Each point is reached from the start by the listed moves, each made once or not at all, plus a little noise. Is the number of moves made odd or even? Then give how often each move was made.
In the rows, zero is written as 128.

Moves:
(1): [166 106 140 135]
(2): [171 121 158 151]
Start: [129 126 127 123]
Points:
[167 105 142 132] => odd (1, 0)
[127 125 125 122] => even (0, 0)
[210  96 171 152] => even (1, 1)

Moves:
(1): [108 134 128 122 136 114 101 159 137 133]
(2): [125 160 121 146 144 177 138 141 113 132]
(3): [111 141 138 134 128 129 139 138 172 125]
(4): [124 135 148 132 108 137 116 127 123 145]
(5): [146 160 175 145 113  99 134 117 155 120]
(6): [122 112 137 139 118 141 113 146 118 128]
(7): [121 131 112 158 128 137 100 102 158 123]
(8): [111 107 135  83 145 160 134 134  96 104]
Start: [146 138 108 119 130 105 107 155 137 128]
Points:
[144 215 158 160 132 126 135 168 194 121] => odd (0, 1, 1, 0, 1, 0, 0, 0)
[130 163 148 171 114  83  43 168 195 119] => even (1, 0, 0, 0, 1, 1, 1, 0)
[161 202 148 154 132 125 123 158 148 125] => even (0, 1, 0, 0, 1, 0, 0, 0)
[100 159 200 108 111 116  77 207 170 114] => even (1, 0, 1, 1, 1, 1, 0, 1)
[134 171 184 126 120 178 102 180 102 116] => odd (0, 1, 0, 1, 1, 1, 0, 1)

Moves:
(1): [141 132 138 118 133 137 109 144 117 122 117 101 136 115 121 130 125 125]
(2): [129 142 136 123 125 122 133 123 145 126 121 136 140 127 137 114 145 134]
(3): [133 122 141 138 120 132 138 134 123 124 151 115 113 121 127 138 119 116]
(4): [149 126 131 122 132 137 156 129 107 136 130 136 142 104 110 116 124 135]
(5): [129 115 128 134 130 126 128 126 136 135 129 135 121 124 124  97 124 117]
(6): [155 155 140 142 142 143 132 139 139 118 141 130 142 135 126 110 123 124]
(7): [141 126 130 116 126 115 118 108 134 114 133 130 119 123 124 139 119 121]
(8): [126 136 132 126 119 125 113 144 159 134 149 138 126 135 135 130 144 150]
(9): [132 135 133 128 125 134 128 132 145 127 118 140 125 123 112 130 130 123]
(10): [141 142 133 116 116 153 132 140 132 117 115 117 125 149 114 134 111 137]
(11): [126 120 122 139 134 118 153 141 119 141 130 132 120 136 131 126 110 131]
(12): [114 124 125 117 136 135 140 143 116 116 117 126 129 152 144 134 140 117]
(13): [137 100 151 132 137 117 118 111 110 175 117 133 125 107 104 130 125 164]
(14): [120 134 128 132 142 129 119 132 128 110 133 132 128 122 123 111 124 121]
(15): [141 131 115 126 151 119 145 138 139 145 133 114 133 153 119 131 132 147]
(16): [116 127 123 108 149 129 132 118 134 122 110 137 139 123 136 129 132 120]
(17): [122 140 124 106 117 126 119 120 112 140 145 135 137 135 104 144 117 134]
(18): [130 133 122 117 136 132 123 127 118 131 122 125 118 114 122 127 127 128]
Start: [129 130 124 115 131 127 114 126 140 119 133 126 111 126 112 127 136 116]
Points:
[159  94 140  69 181  97 188 110 108 184 143 146 120 122  62 116 115 144] => odd (0, 1, 1, 1, 1, 0, 1, 0, 0, 0, 1, 1, 1, 0, 1, 1, 1, 0)
[150 101 154 121 186 127 139 177 115 153 127  93  98 131  69 133 117 136] => even (1, 0, 1, 0, 0, 0, 0, 0, 1, 0, 1, 1, 1, 1, 1, 0, 0, 0)
[150 163 125  69 182 157 191 192 169 112 128 138 113 150  87 112 140 137] => even (0, 1, 1, 1, 0, 0, 0, 1, 1, 1, 1, 1, 0, 1, 1, 1, 0, 1)
[151 161 133 108 192 133 172 183 205 132 147 144 109 160 117  85 152 113] => odd (0, 1, 1, 0, 1, 1, 0, 1, 1, 0, 1, 1, 0, 0, 1, 1, 0, 1)
[169 124 136  70 194 112 114 113 161 163 130 159 112  78  45 117 142 170] => odd (0, 0, 0, 1, 0, 0, 1, 1, 1, 0, 0, 0, 1, 1, 1, 1, 0, 1)
[158 130 148 119 159 120 133 163 200 176 128 150 100 151  58  78 130 189] => odd (0, 1, 0, 0, 1, 0, 0, 1, 1, 1, 1, 0, 1, 1, 1, 0, 0, 0)
[181 147 154  81 125 144 140 141 110 105 156 115 111  98  50  96  73 104] => even (1, 1, 1, 1, 1, 0, 1, 0, 0, 1, 1, 0, 0, 1, 0, 0, 1, 0)
[214 169 159  52 188 164 133 140 135 177  98 131 158  99   7  83 117 167] => even (1, 1, 0, 1, 1, 1, 0, 0, 1, 1, 0, 0, 1, 0, 1, 1, 1, 1)
